Each row is a point. The points of each table are mixes of a few directions, plus a little noise. Count the directions of each table, and those that both share. Where both have some left over, give the other angles between the two spaces (their principal angles), to ten degrees, smallest first.
In the rows, 128 means zero.

First (5 x 2)
[[118 154]
 [114 168]
 [141  89]
 [155  57]
 [112 170]]
Second (7 x 2)
[[ 51 128]
 [110 129]
 [180 129]
 [194 128]
 [127 128]
 [ 77 128]
 [157 127]]
Directions: first 1, second 1, shared 0; angles 70

First (8 x 4)
[[119 112  88 139]
 [117 135 144 126]
 [179 172 113  67]
 [139 123 146 136]
 [177  45 109 218]
 [122 126 165 137]
 [ 82 149 133 112]
 [ 89 165 125  88]]
Second (8 x 4)
[[128 111  97 142]
 [128 169 207  93]
 [136 133 209 139]
 [118 156  67  87]
 [132 114 151 149]
 [126 111  78 139]
 [134  70 102 189]
 [123 161 112  89]]
Directions: first 3, second 2, shared 2

First (6 x 6)
[[ 83 189 206  91 147  90]
 [122  85 108 130 118  97]
 [147  84 115 121 108 163]
 [163  57 107 133 162 120]
 [134 128 114 138 127 132]
 [119 225 118 155 106 166]]
Second (7 x 6)
[[140 142 132 101 172  96]
 [117 115 125 152  88 156]
 [101  97 118 189  27 199]
 [136 137 131 110 158 107]
 [140 141 132 103 170  99]
 [115 111 122 159  77 163]
 [149 152 135  81 203  76]]
Directions: first 4, second 1, shared 0; angles 30

First (7 x 8)
[[135 132 119 138 129 136 135 133]
 [100 112 168  82 125  94  89 106]
 [135 132 121 138 129 136 137 133]
 [ 99 111 172  79 124  91  86 104]
 [179 158  54 212 135 192 200 168]
 [ 91 107 181  68 123  83  79 100]
 [158 146  84 178 132 166 170 151]]
Second (8 x 8)
[[156  92 142  96  88 181 144 171]
 [ 71 110 121 222 156  97 141 148]
 [105 103 159 106 120 112 108 128]
 [155 140 132  79 115 141 119 116]
 [ 69  59 183 133 114 109 109 160]
 [168 194  80 135 155 132 139  91]
 [108 161 129 115 155  75  94  76]
 [191 164  80 135 124 180 166 137]]
Directions: first 1, second 3, shared 1

First (8 x 11)
[[140 104 118 132  77 149  78 158 113 140 101]
 [110 151 112 141 148 131 136  86 170 122 120]
 [138  95 162  89 112 137 138 197 103 115 180]
 [100 106  99 162  66 105 108  98 144 162  84]
 [141 102 143 122 103 108 127 159  80 143 129]
 [143 148 142 107 182 192 123 116 103  91 106]
 [143 191  90 170 159  62 129 108 201 149 159]
 [108 127 158 102 177 140 185 102 109 102 143]]
Second (11 x 11)
[[125 127 129 135 123 129 130 131 123 126 129]
 [128 127 129 130 127 128 128 129 126 128 128]
 [108 122 136 182  88 136 141 146  94 113 133]
 [110 123 137 180  89 135 140 147  95 113 133]
 [160 138 114  35 196 114 108  95 187 153 118]
 [168 139 109  13 212 111 102  88 201 160 116]
 [153 136 116  54 183 116 111 103 175 149 121]
 [118 125 133 155 108 132 134 137 111 121 131]
 [ 87 116 147 249  39 146 155 169  53  96 140]
 [132 129 126 116 137 127 126 125 136 131 126]
 [118 125 133 157 105 133 135 138 109 119 130]]
Directions: first 5, second 1, shared 0; angles 60

First (11 x 12)
[[108 115 108 128  96 103 235 115 147 249  29 188]
 [127 132 117 129 121 126 124 140 131 111 137 138]
 [144 111 222 119 203 158  83  49  92 158 141  21]
 [123 124 122 128 119 121 160 125 133 164  98 146]
 [132 134 130 129 134 134  98 136 124  91 157 114]
 [129 138 106 130 115 127 109 158 134  79 155 143]
 [123 127 110 129 112 119 156 137 136 147 106 155]
 [129 132 120 128 125 128 118 140 130 105 143 132]
 [132 130 133 128 135 133 108 129 124 107 147 115]
 [126 134 103 132 110 123 125 154 136 102 139 150]
 [133 130 137 127 140 136  96 128 121  95 156 106]]
Second (9 x 12)
[[107  41 180 106 160 110 125 153 116  78 147 115]
 [120 124 135 117 140 123 122 129 122 121 138 131]
 [155 207  76 160  86 146 137 108 144 178 101 134]
 [136 153 112 151 106 122 134 115 141 156 114 112]
 [ 98  48 182 111 162  97 126 144 117  90 149 101]
 [122 137 126 136 122 117 131 121 134 144 125 113]
 [130 232  78 130 116 146 119 100 127 174 129 155]
 [181 112 111 125 109 184 133 150 132  88 106 176]
 [108 100 153 117 147 110 125 133 122 119 142 115]]
Directions: first 2, second 3, shared 0; angles 60, 60

First (8 x 18)
[[157 107  13 148 140  87  92 157 116   8  38 132 116 149 157 131 109  86]
 [159 127  69 108 145 107 103 138 117 108 115 102 110 115 153 153 129 125]
 [155 137 152 212  93 118 186 172 123 127 176 134 161 100 113 156 111 130]
 [126 140 164 166 106 124 179 138 131 157 161 146 168 122  99 114  97 139]
 [ 52 110 227 121 113 203 101  93 151 125 126 149  84 162 129 138 209 123]
 [114 147 159  78 141 131 142  99 136 213 154 127 153 125 101  83 100 154]
 [104 142 178  78 137 153 132  95 137 213 167 122 127 119 116 109 135 154]
 [153 115  56 114 146 107  90 136 119  73  85 113 102 128 157 146 134 110]]
Second (11 x 18)
[[148 131 133 127 124 141 117 140 120 138 165  96  96  98 152 185 168 137]
 [169 131 140 127 121 150 103 147 110 144 201  65  66  68 179 244 206 146]
 [107 127 120 126 130 115 138 117 136 120  87 160 159 162 101  67  87 117]
 [ 87 124 116 129 135 109 149 109 148 110  56 190 189 188  75  18  52 107]
 [102 127 119 126 132 114 143 117 137 115  81 170 171 169  95  53  77 114]
 [ 94 124 119 128 135 112 145 112 140 113  70 175 176 176  87  38  68 111]
 [ 96 126 118 129 132 112 147 111 141 115  71 176 175 174  86  35  65 112]
 [158 130 136 127 127 143 112 140 114 139 178  85  85  86 164 208 183 141]
 [141 127 131 129 128 138 118 132 123 133 153 107 107 107 148 169 158 135]
 [151 130 136 128 124 140 116 138 119 138 166  95  95  96 154 190 171 138]
 [154 131 135 130 122 141 113 141 117 142 176  88  86  86 162 205 177 142]]
Directions: first 4, second 1, shared 1

First (8 x 20)
[[143 140 126  38 141 139 103  66 163 106 191 153 209 159  73 214 195 163
   73 137]
 [119 124 130 162 122 123 140 149 115 135 103 121  94 118 149  95 101 119
  148 122]
 [199 108  99 107 145 117  72 146 155 134 175  53 225 114 106 117 149  65
  139 172]
 [111 124 132 179 119 123 148 157 106 140  92 121  75 112 161  82  90 116
  159 118]
 [117 140 135  89 130 135 131  92 139 117 147 160 143 148 104 173 155 162
   97 122]
 [148 112 118 174 128 118 118 173 117 145 110  78 121 104 152  71  95  80
  165 140]
 [ 54 157 160 104 115 146 185  73 117 106 106 229  58 162 124 185 138 222
   87  81]
 [132 119 124 171 123 121 133 164 115 140 105 102 103 110 153  82  99 100
  159 130]]
Second (8 x 20)
[[ 78 135 146 182 113 130 177 143  97 135  71 162  32 123 166  96  84 151
  147  95]
 [120 144 135  58 134 141 124  71 149 107 167 171 165 159  88 203 177 177
   79 123]
 [165 112 112 145 134 117 103 159 132 140 135  73 160 108 133  95 120  78
  152 151]
 [157 120 118 116 134 124 102 133 139 131 149  97 168 123 118 126 138 104
  132 146]
 [117 120 128 195 118 121 145 173 104 146  83 108  69 107 169  64  78 101
  169 122]
 [ 50 158 160 114 114 145 188  78 112 109  98 230  45 161 130 178 131 221
   91  79]
 [164 126 117  78 139 130  95 107 155 120 175 111 200 136  92 165 167 123
  106 149]
 [177 109 107 134 136 118  91 157 141 140 145  65 181 109 126 100 126  72
  149 159]]
Directions: first 2, second 2, shared 2

First (8 x 24)
[[122  97 149 133 114 161 147 161 103 107 166 151  86 168 123 131 102  90
  140 170 150 169 152 122]
 [131 136 121 127 132 119 124 117 134 134 115 122 142 117 128 126 136 140
  125 115 121 116 120 130]
 [134 155 110 125 140 101 111 101 148 147  96 109 166  93 134 125 151 161
  117  92 107  93 108 132]
 [129 125 130 129 129 132 130 132 126 127 131 132 125 134 126 128 126 125
  129 132 129 131 130 128]
 [121  98 148 131 114 159 148 160 102 107 168 152  83 170 121 131 102  89
  140 171 150 169 153 122]
 [120  85 158 133 107 172 157 172  93  97 181 162  65 186 119 132  92  74
  147 186 158 185 160 121]
 [137 159 106 124 142  96 107  95 153 150  90 105 174  84 132 126 154 167
  115  86 105  86 105 134]
 [136 169 100 124 145  86 101  85 160 155  78  96 188  73 136 123 162 179
  111  71  99  75  97 135]]
Second (10 x 24)
[[131  45 152 135 135 153 120 101 140 124 139 119 110 177  98 102 126 143
  146 120 126 139 176 121]
 [119  27 117 128 124 190  91 130 119 144 185 160 107 179  89 130 135 125
  129 170 105 165 170  92]
 [146 158 166 139 136  94 146 114 136 101  94  97 117 127 137 114 111 130
  143  96 165 121 134 157]
 [118 249  93 114 122  79 160 148 129 140  87 122 175  49 177 147 139 128
  105 109 116  83  54 144]
 [120  53 136 127 134 147 134  94 151 137 126 115 135 161 105  95 137 158
  141 104 103 115 160 119]
 [128  68 127 131 125 167  98 135 116 131 169 151 104 163 103 135 127 117
  130 163 126 162 158 107]
 [123 108 111 125 122 155 105 146 113 138 162 155 119 136 119 146 131 114
  119 164 119 151 131 109]
 [131 193 123 126 126 100 140 140 124 123 108 123 138  94 151 140 125 120
  121 122 140 116  98 142]
 [128 189 124 125 129  94 151 129 134 126  96 113 149  92 153 128 129 132
  123 104 131 101  97 145]
 [136 190 131 130 126 102 134 144 119 117 114 125 127 101 148 143 120 113
  123 129 151 127 104 143]]
Directions: first 1, second 3, shared 0; angles 30
